Rows are points. Examples show where two turns around zero, p and q, send a point. Write where each new point lands after one turn and then the other. Backwards means that the second turn is done in reverse. Each puzzle has new turns, and all numbers are rounded.
(in the rows, 128 means zero)

Turn p:
[117 152] -> [143 150]
[ 99 138] -> [122 158]
[168  95] -> [119  77]
Turn q:
[163 146] -> [159 152]
[126  85] -> [134  85]
[ 80 146] -> [ 78 137]
[154 146] -> [150 150]
[117 116] -> [119 114]
Where do these land?
q, then p backwards: [167 136] -> [134 167]
q, then p: [142 138] -> [145 124]
q, then p: [100 167] -> [140 175]
p, then q: [95 88] -> [ 76 127]
q, then p: [136 112] -> [121 112]

Turn p:
[ 99 210 118 148] -> [142 195 185 118]
[106 146 130 114] -> [113 136 152 116]
[121  96  96 138] -> [116 116 119 171]
[162 105 130 126] -> [135 116  89 128]
[146  98 117 110] -> [110 112  96 135]
[134 113 177 132] -> [153  92 127 100]
Turn q:
[106 134 115 142] -> [126 136 103 142]
[117  89  86 129] -> [156  92  92 128]
[172 196 166 117] -> [108 191 181  97]
[131 112 133 148] -> [142 122 134 148]
[114 108 139 105] -> [108  99 130 126]
Where do these land?
q, then p: [ 92 147 124 117] -> [108 141 154 151]
q, then p: [120 102 124 134] -> [136 115 114 147]
q, then p: [191 122 194 136] -> [177  89 139  62]
q, then p: [104 139  92 148] -> [121 166 117 156]
p, then q backwards: [133 131 106 105] -> [105 149 134 122]

Turn p:
[119  93 150 155 147 129 118 113] -> [140  83 122 133 142 135 151 113]
[134 136 108 106 152  95 160 124] -> [114 150 124 145  92 101 153 131]
[119 102 138 105  95 119 160 143] -> [131 141 150 108 104 161 154 147]
[175 156 118 218 116 125 116 144] -> [168  91 107 177 130 121  63 168]
[117 136 130 131  97 106  97 141] -> [120 114 122  91 123 126 104 150]
[107 185 129 151  99 123  97 121] -> [116 115 126 107 118 119  57 118]
[113 129 111  88  98 137 119 138] -> [107 163 127  93 132 146 125 134]
[108 101 136 107 163 146 125 139] -> [104 125 141 130 158 129 167 116]
[174 177 147  86 185  97 153 113] -> [144 167 153 150 105  41 146 110]
[123  97 122 163 162 210 143 116] -> [134 118 126 188 183 175 140  90]
[120  96 119 100  94 122 121 116] -> [131 141 110  88 121 155 148 131]
Turn q:
[135 138 135 122  84 116 114  97] -> [134 143 147 155  98 113  97 129]
[166 124  96 153 139 130 138 151] -> [160  99 106 130 120 158 150 116]
[113 143 133 134  94  81  89 125] -> [149 156 107 156 125 101  86 148]
[174 142 103 191 159 144 135 141] -> [170  90 122 149 150 188 151 118]
[120  81 169 117 114 169 165 140] -> [ 69  78 147 100 113 122 128 139]
[ 96 168 113  83 137 143 136 139] -> [119 183 136  95 122 131 156 146]
[ 79 101 134 115 151 171 128 145] -> [ 67 133 117  91 151 143 132 128]
[130 177 134  92 148 110  94 134] -> [169 177 141 100 146 116 120 138]
[160  97 153 181  99 100 160  75] -> [128  69 153 205 117 104 120 114]
[109  95 133 129 144 122 159 140] -> [ 98 104 111 122 139 110 153 128]
[126 143 105  90 139 119  90 121] -> [148 175 122 106 128 121 116 104]
Where do these land?
q, then p: [144 113 135 131 170 126 132 197] -> [114 176 114 141 144 126 189 144]
p, then q: [116 124 154 116  61 170 124 113] -> [128 142 185  79 120 151 106 105]
q, then p: [120 150 123 123  78 110 140 142] -> [126 129 135 120 118 141  95 176]
q, then p: [153 140 134 126 151 146 169 120] -> [153 128 163 138 117 144 159 118]
p, then q: [107 107 144 136 152 108 106  77] -> [108 124 127 151 103  98 145  78]
p, then q backwards: [142 116 123 200 155  88 113 135] -> [147  94 149 176  99  87 153 154]
p, then q: [143 127 163  63 100 154 167 122] -> [150 133 209 113 119 122 137 162]
q, then p: [101 154 103 143 153 136  88 133] -> [111 151 125 162 155 104 100 105]
p, then q: [167 146  98 117 100 139 112 156] -> [172 152 111 100 142 153 127 148]
p, then q: [130 145 130 143 112  92 125  98] -> [138 133 114 137  89 115 102 113]
q, then p: [ 86  86  99 110 177 138 132 114] -> [ 86 139 114 142  92 125 141  68]

Turn p:
[ 87 137 179  74 130 125 141 136 135 148 115] -> [ 77  97 152  89 131 125 127 110 164 145 104]
[108 128  96 142 171 119 145 143 147 140 113] -> [134 114 123 151 125 122 117 151 108 138  75]
[116  92 135 110 144 147 140 110 134 104  66] -> [135 113 123 124  88 173 130  95 131 168 102]
[ 64 107  83 149 114 102 140 125  86 117 108] -> [156  99  95 130 112  93  89  76  95 116 102]
[130  79 152 128 121 140 128 122 134 156 158] -> [123 108 151 130 109 125  97 148 144 143 170]
[155 165 155 129 158 145  85  81 148 178 116] -> [ 74 184 145 154 166 165 108 140 137 155 132]
[153 108 101  70 125 125 159 143 102  99 138] -> [179  98 112  80 143 126 157 133 133 155 136]
[148 115  62 152 112 164 139 118 147  80 174] -> [176 140  67 161 102 100 160 161 122 134 162]
[109 146 116 178 130 140 125 168 101 123 135] -> [117 124 110 129 115 115 125 139  78  79 123]
[138 158 131 126  83 117 114 128 144 171 111] -> [115 184 161 112 133 101 119 118 138 123 122]
[158 154 169 162 122 104 148 121 108  86 131] -> [129 118 152 151 145 146 180  98 110  91 153]
[170 147 159 115 126 107  73 141 149 134 171] -> [121 155 146 125 169 146 129 165 177  88 156]
Turn q:
[112  96 144  81 144  93 146 117 176 149  98] -> [102  98 164 102 111 119 139 134 189 167 130]
[140  91 135 154 172 134 140 103  97  84 143] -> [125 133 164 131 199 114 111 144  98 126 127]
[104 104 138 114  92 150 106 155 103 152 155] -> [116 106 129 123  87 133 156 134  82 107 104]
[102 125 109 151  98 106 150 119 123  90 158] -> [157 131 125 119 142  88 153 147 117  96 161]
[129 108  96  82 110 164  99 125 157 105 163] -> [149  94 161  98 113 159 127 103 128  72 128]
[100 163 144 158 155 167 154 175 150 105  86] -> [120 217 137 145 116 125 120 146 161 114  97]
[133  91 116 111 182 142 112 143 111 156 149] -> [ 89 115 154 108 138 178 115 149  99 138 125]
[192 135 146 149 140 147 126 120 129 163 111] -> [137 122  99 156 154 166 113 119 134 165  91]
[138 128 131 148  95 127  88 126  87 151  87] -> [120 105  89 163 102 107  92 128 101 136 106]
[106 177 145 150 163  80  90 150 130 158 159] -> [129 164 130 151  90 153 134 133  98 178 188]
[138 150 122 119 121 160 161  93 153 125  95] -> [121 132 113 143 151 126 130 100 186 107 112]
[135 126  86 134  95  83 120  97 142 121  93] -> [150  89  99 127 122  93  95 136 163 126 160]
[137 171 151 113  98 110 173 139 107 105 168] -> [152 160 101  98 141 103 180  91 109 134 137]
Where do these land?
q, then p: [187 143 163 139 155 111 123 146 159  99  98] -> [101 193 164 133 157 159 113 151 130 144 118]
p, then q: [100 123 149 113 152 156  88 126 107 110 104] -> [105 111 141 136 114 139 115 121 138  64 125]
q, then p: [ 81  79 119 130 111 122 159  74 122  90 149] -> [153  42 152 150 137 145 146 128 150 104 120]
p, then q: [110 115 118  97 172 124 146 131 125 123 156] -> [112 107 141 107 123 149 111 175 134 136 113]
q, then p: [126 178 126 150 109 113 139 145 118 116  69] -> [150 183 120 149 157  97 124 124 137 103  95]
p, then q: [147 145  96 182 126 117  95 121 147 149 153] -> [165 183 112 144 126 128 101 134  98 137 153]
p, then q backwards: [132 122 129 108 127 127 101 131  88 140 178] -> [138 121  72 132 143 101 143 106 115 112 131]
q, then p: [ 75 142 177  95 132 164 155 140 102 156 145] -> [ 92  97 129 131 115  83 151  64 105 146 107]
p, then q: [100  78 130 113 116  95 151 155 156 163 169] -> [170  95 164 113  89 119 125 152 125 182 114]
q, then p: [153 136 104 132 113 105 119  84 152 131 106] -> [157 140 128 165 120 134 104 164 152 133 141]
q, then p: [117 157 112 123  67 177 144 153 146 109  99] -> [172 168 111 143 113 128 184  90 146 125 103]
p, then q backwards: [208 118 113 155 156 126 116 129 114 150 110] -> [146 125 131 178 174 135 105 157 137 112 180]

Turn p:
[128 134 129 144 118 141 145 132 128 111 133 127 146 129] -> [128 121 132 136 123 128 141 135 139 111 142 112 145 127]
[137 117 124 139 154 132 134 108 142 119 127 133  96 135] -> [133 123 134 140 158 112 118 123 129 132 139 120  95 124]
[134 103 121 132 137 136 149 125 133 168  77 139 108 148] -> [145 105 127 157 123 140 145 114 115 179 123 122  94 119]
[131 118 122 122 116 134 148 105 142 116 126 146 129 108] -> [147 132 134 134 139 136 131 111 137 118 144 130 130  96]
[139  99 126 116 182 143 136 127 127 140 137 136 134 113] -> [116 143 106 117 167 112 146 129 133 164 139 123 121 112]
[145 121 107 113 118 128 123 128 140 146 138 130 109 137] -> [126 140 124 120 117 144 125 124 134 131 130 134  90 124]
[123 123 128 121 135 150 151 111 120 153 144 110 113 136] -> [ 98 130 141 130 127 131 136 121 113 145 160 130 112 121]
[143 120 148 126 117  73 144 114 117 115 103  90 154 113] -> [151 123 139  96 112 107 133  93  90 119 104  96 155 121]
[115 103 136 141 107 102 118 110 117 130 132 145 107 121] -> [154 115 124 124 115 108 104 106 125 128 141 156 124 127]
[149 160 119 136 118 134 131 225 130 135 142 133 124 141] -> [124 138 142 116  86 130 159 198 171 132  99 122 116 154]
[112 131 142 100 110 108 103 220 138 111 128 116 102 133] -> [129 105 144  85 107 124 144 184 140 115  70 168 115 145]
[ 87 132 116 140 110  85 109 102 128 122 125  84 157 115] -> [108 113 108 123 100 110  95 102  93  94 105 122 159 111]
[130 150 113 116 152 150 127 117  99 117 132 136 119 111] -> [120 168 129 151 152 122 138 139 116 125 137 141 133 131]
[125 207 150 133 152 150 139 108 127 133 140 146 176 122] -> [ 95 166 156 160 146 149 114 130 152 135 129  98 192 142]
[126 122 126 131 109 134 115 116 129 115 137 144 167 176] -> [120 109 103 134 124 153 135  99 154 106 135 121 140 161]
[125 107 141 138 112 148  75 102 132 117 127 132 108 110] -> [153 116 104 123 150 143  86 141 108 116 151 153 126 132]
Turn q:
[130 157 136 139 123 108 131 138 138 135 143 139 156 137] -> [128 145 120 140 133 109 103 116 146 111 123 141 150 127]
[147 118 132 140  95 169 127 101 157 147 114 113 126  99] -> [129 120 127 153  87 187 136 140 147 137 124 137 124 130]
[168  98 116 100 145 108 112 129 126 138 117 152 129 119] -> [168 115 132 109 135 116 131 132 149 159  99 112 117 145]
[149 155 161 132 107 120 150 102 137 112 116 125  82 141] -> [129 190 160 123 106 142 126 155 119 131 145 135 124 133]
[122 139 134 116 164 136 154 159 119 129 148  96 110 132] -> [120 132 115 102 148 111 158 143 134 120 159 136 131  92]
[ 99 156 164 134 140 128 124 137 127  82 107 130 130 134] -> [112 153 165 126 165 138 122 108 109  97 134 139 120 117]
[117 120 144 120 139 127 123 104 137 164 112 154 134 166] -> [ 99 141 128 113 135 138 104 120 133 168 108 112 152 136]
[156 106 118 158 106 165 136 113 124 126 161 123 131 138] -> [137  97 131 139  88 137 125 133 126 144 165 150 149 142]
[102 144 129 132  87 129 114 165 113 134 134 147 142 124] -> [116 114 121 166 140 110  96 141 111 112 108 147 123 114]
[121 115 131 158 147 129 166 128 115 130 141 116 124 112] -> [116 128 129 133 110 109 170 109 127 133 146 140 135 114]
[116 125 148 142 167 115 101  96 107 123  75  96 118 151] -> [109 154 148 130 174 155 159 113 115 142 142  80 136 155]
[129 106 129 113  77  87 140 133 151  99 168 122 135 128] -> [143 116 153 125  78  95 103 147 129  82 118 110 134 121]
[105 137  95 150 129 138 152 156 111 116 129 150 123 119] -> [109 117 111 132 130 100 140 117 105 120 127 169 106 134]
[120 120 106 105 116 130  96 138 155 131 101 118 142 133] -> [121 104 118 122 144 153 114 144 141 108 101 108 117 147]
[133 139  97 119 157 142  80 145 131 140 174 136 123  90] -> [161  97  82 133 142 121 108 110 150 135 153 123  85 108]
[133 114 109  90 149 116 142 105 100 142 108 130 143 125] -> [149 128 107 102 136 128 154 121 108 147  95 108 144 133]
Where do these land?
q, then p: [122 149 130 164 111 106 123 148 136 122 147 110 129 136] -> [125 116 127 126 125  99 104 132 154  92 122 121 138 138]
q, then p: [127 124 116 127 158 150 129 127 101 131 133 124 135 101] -> [131 151 123 134 131 115 141 111 126 143 156 121 112 105]
q, then p: [142 104 104  93 142 173 125  90 119  77 149  81 159 153] -> [115 145  97  78 155 154 195 113 121 106 178 133 132 140]
q, then p: [117 161 114 145 119 100 138 130 158 123 119 160 109 107] -> [144 129 159 164 127 131  95 125 130 104 105 144 110 140]
p, then q backwards: [121 119 136 138 120  85 126 118 133 117 135 127 122 147] -> [122 114 112 131 133 109 124 130 143 108 145 154 148 126]
q, then p: [112 149 131 160  98 124 146 140 128 159 123 164  99 123] -> [138 122 136 170  90 116  92 138 143 137 110 153 134 133]
p, then q: [157 119 127 149 106 116 113 136 161 132 141 148 141 116] -> [152 113 121 120 120 156 115 155 158 110 132 123 113 136]
p, then q backwards: [117 110 126  87 139 145 133  98 101 127 162 118 155 135] -> [ 97 154 121 154 172 148 155 119 125 123 120 115 133 149]
p, then q: [130 110 122  86 109 153 110 123  95  89 123 111 161 120] -> [152 115 117  88 134 123 141 106  84 118 125 173 146 134]
p, then q: [134 159 144 130 113 108 131 120 147 160 117 111 117 127] -> [126 129 140 163 142 160 118 148 121 139 127 110 134 112]
p, then q: [ 98 149 145 134 123 117 114 154 165 139 129 144 131 135] -> [103 103 150 137 140 152 114 129 154 129  99 121 114 134]
p, then q: [115 121  97 121 100 125 111 135 150 132 136 120 124 155] -> [114 112 142 122 110 145 121 140 103 124 128 133  91 143]
q, then p: [133 107 145 142 159 113 177 160 125 164  83 129 112 101] -> [128 111 181 156 115 117 139 113 145 169 103 116 135  78]
q, then p backwards: [151 138 110 112 149 150 125 132  93 122 111 155 160 143] -> [124 102 168 105 141 123  95 119 111 117 100 145 130 123]
p, then q backwards: [133 145 127 118 125 112 108 143 133 131 149 133  88 132] -> [138 139 126 125 113 122 130 143 156 111 117 160 106 133]
q, then p: [137 121 153 106 148 173 154 125 100 114 125 141 122 131] -> [134 161 132 119 138 139 150 124 134 173 149 149 151 121]
q, then p: [129  91 149 163 158 124 112  97 130 138  93 100 112 116] -> [ 83  95 166 131 122 132 126 125 113 146 167 100 127 114]

Turn p:
[144 114 141 132  89 117 121 135 131 129 113 132 119 129] -> [158 144 126 118 113 118 131 110 131 143 132 128 116 109]
[110 135 119 141 133 134 133 121 129 110 142 129 124 123] -> [110 117 126 117 121 131 130 149 124 118 134 136 125 128]
[117 113 115 128 129 112 139 113 137 126 152 142 155 139] -> [129 128 125 148 128 119 140 155 124 122 154 117 113 148]
[144 121 136 121 129 129 142 110  98 132 115 131 115 128] -> [112 144 129 124 140 124 127 111 113 160 128 130 128 129]
[125 145 142 136 125 111  31 118 121 111 112 126 124 133] -> [178 105 142  82 145 160 186 114 126 121 121 143 151 125]
[119 114 134 143 124 143 145 141 121 132 131 140 137 137] -> [116 128 137 134 127 129 113 121 129 120 150 119 109 117]
[141 128 138 131 143 123 142 118 141 127 154 120 117 137] -> [122 123 138 141 123 125 125 155 113 141 114 113 131 122]
[142 113 142 138 126 114 137 150 128 126 120 125 126 133] -> [145 122 126 129 119 130 108 116 120 139 129 113 117 121]
[132 126 133 140 130 126  88 124 116 141 116 141 147 117] -> [146 119 127 126 154 151 155 110 138 127 133 136 118 126]
[ 96 115 103 137 139 117 146 116 131 128 117 136 116  65] -> [ 92 106  78 116 123 112 137 126 142 126 113 144  94 146]
[139 125  88 123 127 126 112 156 128 126 117 131 115 143] -> [153 117 141 130 127 113 111 113 118 112 125 161 131 142]
[136 158 139 139 125 116 129 116 138 146 126 136 114 135] -> [128 140 124 144 114 141 147 125 109 126 110 129 135 110]
[131 118  92 134 137 136 145 116 133 128 115 108 146 143] -> [119 133 145 144 114 136 113 134 138 133 133 145 120 167]
[141 180 141 118 131 124 144 138 129 120 129 132 139 132] -> [127 142 105 144 125 150 115 136 116 121 129 128 168 112]
[ 80 129 140 105 136 137 143 164 131 132 115 134 142 133] -> [112 124 117 124 126 119 110 104 143  84 145  96 141 136]
[142 117 131  82 140 189 135 117 135 124 119 115 123 117] -> [ 97 130 151 131 146 102 112 123 176 150 119 134 163 127]
[135 124 140 128 113 122 143 123 128 138 181  97 117 132] -> [131 154 141 122 133 117 117 174 117 131 106 105 114 116]
Turn q:
[129 126  95 125 154  99 154 116 156 130 111 132 131 132] -> [115 159 103 127 128 101 105 114 129 113 132 128 159 142]
[123 133 134 166 125 106 126 103 105 107  95 122 108 121] -> [ 99  99 107 156 105 138 124 141 106 121 129 154 140 139]
[118 121 115 120 123 132 114 153 133 137 152 123 120 139] -> [141 135 144 120 153 137 127 127 119 125 148 110 123 118]
[113 127 146 130 140 122 128 141 139 146 135  91 143 125] -> [131 153 126 146 150 138 156 135 122 127 110 115 132 126]
[136 123 139 147 142 111 105 124 108 114  99 155 127 127] -> [124 105 122 124  91 149 116 117 106 129 115 136 146 135]
[148 127 142 127 109 148 127 164 133 136 123 118 109 127] -> [128 123 135 103 133 118 152 144 103 137 131 116 101 123]
[134 125 119 124 142 137 150 123 144 124 144 115 159 151] -> [141 155 131 134 122 112 131 140 159 115 129 106 139 131]
[143 106 130 116 115 137 104 128 126 110 155 123 127 113] -> [146  93 135 122 147 134 127 124 139 121 123 109 112 137]
[101 155 101 134 138 113 157 104 137 110  98 150 131 161] -> [108 156 124 140  94 110 104 122 137 100 151 162 155 116]
[141 126 121 116 128 143 124 151 100 134 152 123 131 104] -> [155 115 148 124 145 126 139 126 127 158 135 123 119 148]
[137 128 112 122 137 120 127  98 132 157 126 105 147 149] -> [128 147 104 122 141 137 127 150 157 130 127 126 160 126]
[114 121 131  99 135 103 161 110 133 139 118 110 144 157] -> [128 155  95 140 128 115 150 115 154 119 138 128 155 106]
[121 104 129 122 124 166 130 137 131 141 147 141 121 116] -> [118 130 149 114 138 136 130 115 143 145 137 107  98 134]
[134 128 143 139  91 135 117 148 126 135 147 147 130 103] -> [127 101 156 126 139 122 121 129 116 152 111 119 105 109]
[134 151 142 138 138 122 124 110 123 114 130 156 101 125] -> [134 121 114 134 104 136  99 125 117 128 125 152 105 129]
[123 147 149 122 105 154  99 137 123 114 115 138 117  96] -> [124 100 155 112 131 138 139 123 115 127 107 159  96 128]
Where do these land?
q, then p: [100 142 102 118 122 129 132 105 125  99 131 116 171  95] -> [135  92 128 152  95 153 153 125 126 141 159  99 128 121]
p, then q: [140 141 109 121 114 135 125 125 130 146 150 115 143 120] -> [135 144 140 117 109 119 117 132  99 120 119 135 124 134]
q, then p: [112 129 112 137 115 122 145 140 130 109 107 163 110 138] -> [133 140 112  97 143 118 160 147 118 124 143 119 115 122]
p, then q backwards: [116 114 138 145 128 129  96 129 158 136 148 127 118 145] -> [134 127 148 126 106 148 115 150 126 100 137 120 150 139]
p, then q: [138  95 145 158 146 120 120 126 120 157 120 125 117 139] -> [104 123  90 130 123 151 148 139 129 142 136 133 105 138]
q, then p: [145 118 154 143 145 100 120 125 127 142 138 101 105 148] -> [123 132 140 123 139 137  88 130 130 119 119 171 115 143]
p, then q: [144 145 130 121 122 128 127 136 116 108 135 110 174 120] -> [155 151 156 100 134 132 119 146 130 122 122 114 123 141]
p, then q: [113 140 140 126  98 140 146 123 121 142  98 147 110 145] -> [124 117 130 159 139 120 113 131 151 130 118 168 121 114]
p, then q: [132 134 139 105 126 127 128 116 156 141 122 129 160 113] -> [113 154 135 131 134 104 117 156 125 113 119 114 136 134]
q, then p: [153 110 145 140 140 135 121 137 101 115 144 131 113 119] -> [136 147 167 124 128 115 112 121 123 142 117 131 108 127]
p, then q: [124 135 103 123 130 114 121 130 109 116 104 158 116 130] -> [138 115 124 137 112 130 101 114 156 141 147 128 142 123]
q, then p: [121 132 116 124 144 146 147 126 123 118 138 148 120 155] -> [144 141 130 123 124 121 141 159 124 121 121 132 137 101]
p, then q: [155 128 161 137 144 123 117 120 118 142 145 123  91 131] -> [111 129 113 127 125 138 165 120 121 163 114 144 137 151]
p, then q backwards: [105 149 122 115 136 134 125 146 137 135 131 112 154 102] -> [132 116 120 123 140 125 113  87 150 118 130 108 135 137]
q, then p: [141 118 126 156 138 132 132 129 151 127 123 121 106 130] -> [133 132 140  98 128 128 116 125 114 104 125 135 135 141]
q, then p: [109 120 115 107 101 113 164 141 112 124 117 165 107 128] -> [122 140 105 126 146 111 173 158 114 133 122 116  97 132]
q, then p: [129 125 119 100 128 148 111 123 144 120 126  85 158 118] -> [119 103 126 152 100 130 103 127 129 143 140 108 162 140]
